Each row is a point. A path goes straight from each point to the next, and from the last back to the first. The post is the endless flat space through its rows: a point in 2 columns, a line in 3, a plane in 4, and so on, so that a path can go around it. Count how often the path circles the post. Going back the other way cancels.
In the rows, zero is written as 128.

Post, 2 rows:
[[173  75 141]
 [ 67 149 157]]
Path (12 x 3):
[[132 169 150]
 [138 111 210]
 [ 55  93 199]
 [ 66  83 119]
 [142 118 131]
 [160 118 155]
 [135 138 195]
 [174 132 117]
 [138  78  96]
 [ 81  52 149]
 [103  75 205]
 [ 92 152 188]]
Times around: 0

Post:
[[149 131 149  46 159 141 147 158 124]
 [143 141 156  78 103  64 118 124 124]
 [151 142 153  56 208 137  78  92 126]
 [172 185 173  31 129 171  73 167 153]
 [138 113  77 215 132 208 167  87 140]
 [111 108 155 156 163  88 183 203 225]
 [158 116 201 180  92 211 166 101 129]
 [ 94 101 130 193 139 183 125 131 122]]
Path, 23 rows:
[[106 158 105 145 123 171 135 165 156]
 [131 125 182 126 127 143 179  98 190]
 [136 134 115 109  94 125  95 104 142]
 [122 113 223 113 108 117 183 106 149]
 [103  81 169 101 104 145 174 187 201]
 [145  89 183 112 210 157 129 130 139]
 [222 150 200 139 162 235 162 121 159]
 [185 134 114  86 111 193  99 173  70]
 [172 130 128  97 118 227 130 172 128]
 [142 152 114 111 129 193 114 169  77]
 [180 194 164  94 190 205 152 127 165]
 [ 78 185 147  92  84 126  80 145 161]
 [163 151 135  93 140 144 122 130 193]
 [146 167 151  19 174 120 140  63 133]
 [113 189 204 143 167 117  98  78 130]
 [129 164  65  77 138 116 121 119 157]
 [102  54 175 157 122  84 182 173 230]
 [170  90  98 121 226 177 182 118 180]
 [162 128  86 105 112 152 120 101 198]
 [156 122 249  72  94 182 161 144 179]
 [150 101 151 179  90 142 147  94 169]
 [175 140 137 135 176 122  93 127 199]
 [135 132 114 122 149 160 206 200  67]]
Times around: 2

Post, 17 rows:
[[139 122 114 173 107 103 127  91 120 142 127 180  96  93 153  60  71 160]
 [ 80 151 139 133 108 119  82 166 171 124 128 172  86 130 118  72 152 207]
 [102 208 164 156 124  74 112 178 167  85 105 157 144 149 150 114 146 164]
 [142 191 160 112 149 126 153 172 141 150  79  60 123 173 135 117 150 170]
 [196 120 120  56 137 131 163 165 145 163 109 122 141 116 153 164 155  98]
 [ 69 120  92 145 123 154 170 116 152 146 122 206  92 143 135  95 124 123]
 [160 198 135 134  88 150 152 156 152 145 113 120 149 134 106 148 169 145]
 [126  74  75 200 158 112 143 135  91 126 106 210  71 129 102  51 146 137]
 [ 85  25 121 165 139 109 117  70 118 165  82 207  99 118  94 115 112 127]
 [109 173 183 105  74 126 148 192 123 169 144 112 133 163 161 151 169 149]
 [155 110 134  67 132 132 214 139 142 159 179  94 118 116  99 188 118  81]
 [115 141 159 137  80 101 173 132 182 118  96 120  96 169 143 106 148 208]
 [149 177 114  61  80 104 160 137 124 152 143  79 111 137 120 161 149  75]
 [153  87  87  85 146 129 197  75 137 173 191 122 142 126 131 115 154  77]
 [144  55  47 115 147 127 158  93  69 143 161 160 115 143 134 137 130 137]
 [123  42 115 146 114 170 142 115 124 101 128 159 141 124 100  75 116  91]
 [182 144 147  57 113 143 199 122 100 157 134 131 137 162  83 143 128  90]]
Path:
[[114  82 135 152 129 179 105 110  60 217  65 137 105 176  76 113 130  89]
 [106 120 138 140 110 117 124 143 114 136 131 159  95 124  71 135 153  98]
 [129 146  68 106 133 161 211 125 138  83 117 184 126 149 144 111 190 129]
 [154 138  97 105 152 111 209 146 148 113 122 113 152 164 142  72 190 138]
 [197  95  83  93 124 146 192  78 143 234 103 124 184 147 170 161 198 125]
 [130 108 108  85  75 202 204 134 160 162 192 178 113 147  79 157 156 111]
 [ 97 122 180  52  77 142 166  97 210 185 159 147  72 125 170 140 101 166]
 [138  95 160  87 117 170 210 137  68 159  80 120 107 157 123 110 119 116]
 [128 171  91 165  75 108 211  70 109 140  79 167  88 100  61  67 138  43]
 [132 143 106 160  64 178 172 195 149  86 211 121 158 109 174 131 207 131]
 [197  58  94 115 119 115 162  63 107 157 135 104 161 135 200 177 114 166]
 [155  99 128  50  83 116 176  99 134 213 160 103 106 154 153 143  86 158]
 [196 118  56 129 149 113 148 115  66 199 119 114 165 124 199 136 123 154]
 [132 176 120  84  99 126 130 159 135 142 144 249 107  64 112 101 112 127]
 [ 67  73 185  65 147 163 171  98 160 145 112 164 124 165 153 159  88 147]
 [ 89  53 131 113 167 114 151 162 123 177 208 176 106 125 171 149 145 132]
 [169 132 142  90 143  49  94 126 146 181 134 101 152 118 148 135 112 148]
 [204  97  86  93  82  68 169 113  77 176 132  95 111 137  98 139 127 201]
 [ 67 111 155 129  71 142 155 145 143 164 123 188  83  94 136 129 125 131]
 [173 118 101  96 190 160 199  82 149 165 128 123  85 117 135 117  97 186]
 [170 114 169  93 114 154 191 117 166 121 100 144 132 178 102 116 134 115]]
Times around: 1

Post:
[[136 141 101 110 122 176 106 161 105 151  70 117  85 155 165 116  99 170]
 [157  89 100 123 155  79  82  31  78 117 126 174 168 104 119 132 106  82]
 [114 128  85 115  92 143  93 166  93 142 106 120 128 136  99 146 138 184]
 [130 150 115  87 149 164 119 158 123  96 113 118 118 152 111  95  98 123]
 [198 149 174 145  77 123  99 166 154 145 192  73 102 169 151 137 119 134]
 [163 162 149 139  42 113 125  98 154 133 151 120  76 120 101 102 121 116]
 [119 149 132 156 180  88  79  52  86 123 112 163 115  62  86 133 109 118]
 [130 143 108  75 134 173 128 149 107 112  98 100 118 111 175 144 151 123]
 [ 72 114 102 168 175 106 120  66  76 155 108 167 166 102 108 129 102  63]
 [114 152 104 137 175  98  92  46 135 145  96 187 143 145 119 144 127 117]
 [132 149  82 146 134 127 118 143 106 113 110  77 118 146 172  84 144 154]
 [145 129 132 148 159 144  93  43  94 140 127 171 158 103  94  89 139 130]
 [172 138 170  99  40  98 119 137 188 188 203 102  81 122 134  76 106 162]
 [192 136 155 118  73 102 117 112 171 161 120  60 121 115 105 117 112 140]
 [104 151 143 110  94 147  98 141 123 102 101 112 145 143 170 119 110 177]
 [158 150 101 113 136 123 167 168  83  99  81 143 118 120 138 124 125 175]
 [135 154  81  97 125 179 140 114 107 128 122 102 106 135 134 142  93 188]]
Path (31 x 18):
[[125 143 112 146  61  82 166 234  74 121 112 144  97  65 120 109 142  94]
 [225 151 165  88 113 188  78 152 100  88 142 112 137 165 155  99 126 158]
 [119 171 136  83 164 127  96 116 131 118 113 151 137 165 106 100 150 170]
 [138 138 126 112 163 174 137 104 148 167 145 141 100 165 144  44  89 144]
 [122 172 140 157 124 136 181  89 150 123 100 166  94 117 180 129 129 188]
 [157 134 146 125 114 129  61 105 119  94 142  51 159  86 168 112 132 146]
 [193 114  65  56  80 137 156  92 108 172 139 107 126  76 143  93 131 165]
 [133 173 111 112 129 153 143 138 113 150 136 127 112 198 196 112  97 126]
 [160 130 118 115  89 102  81 123  73 115 178 156 149 118 171 136 146 123]
 [167 157 129 150  99 199  71 122 126 149 157 135 122 138 127 123 110 111]
 [123 132 123 117  80 151 120 154 119 110  37 117 102 106 181 104 146 142]
 [ 76 102 128 166  88 118 129 189 100 116 165 102  84 144 140 131 148 103]
 [171 104 138 129 131  73  80  73  93 130 169 118 135 139 141 136 112 133]
 [130 193 122 142 124 134 126 109 117 199 156 171  59 151 127  33 129 193]
 [165 131 103  86  83 149 119 162 129 160 152  92 119 144 130 162 113  52]
 [ 84 142  76 105 125 111 102  81 183 198  79 156 104  93 125 123  99 171]
 [204  91  97 130 136 104  88  72 125  83  87 121 121 132 190 127 107 150]
 [108 153 157  98 133  96  89 145 172 138  85  92  94 129  95 155  97 212]
 [122 157 140  78 116 138 111 181 126 155  95  80  62 134  83  84 101 163]
 [140 149 105  95 130 174  62  83 104 149 115 116 131 116 117 121 168  98]
 [115 199 161 123  99 151 109  38 158 119  95 120 144 104 122 120  62 147]
 [123 139 137 177 175  59 106  73  90 211 148 160 185 164 130 161  79 166]
 [152 145 180 128 157 108 114  97  91  71  67 107 121  97  76 103 123 136]
 [135 129 140  85  95 213  68  62 155 130 182 188  73 146 125  90 182 130]
 [129 108  98 160 153  57  91 108 125 134  51 136 152 119 101 162 106 129]
 [118 154  64 123 110 148  76 104 103 103 171 102 115  77 113 130  71 162]
 [149 173  94  97 118 157 137  88 102 129 130  98 151 113 136 114 128 167]
 [131 159 170 125  86 148  67  93 122 116  95  98 154 141 101 140 135 140]
 [ 87 103 171 148 127 109   7 111  99 125 137 155 120 141 150  90 184 140]
 [112 151 150 170 127  48 166 125 151  96  93 140 115 108 147 143 135  85]
 [184 165 137 101 123 171 117 124 115 137  78 153  61  57 132 152 109 175]]
Times around: 1
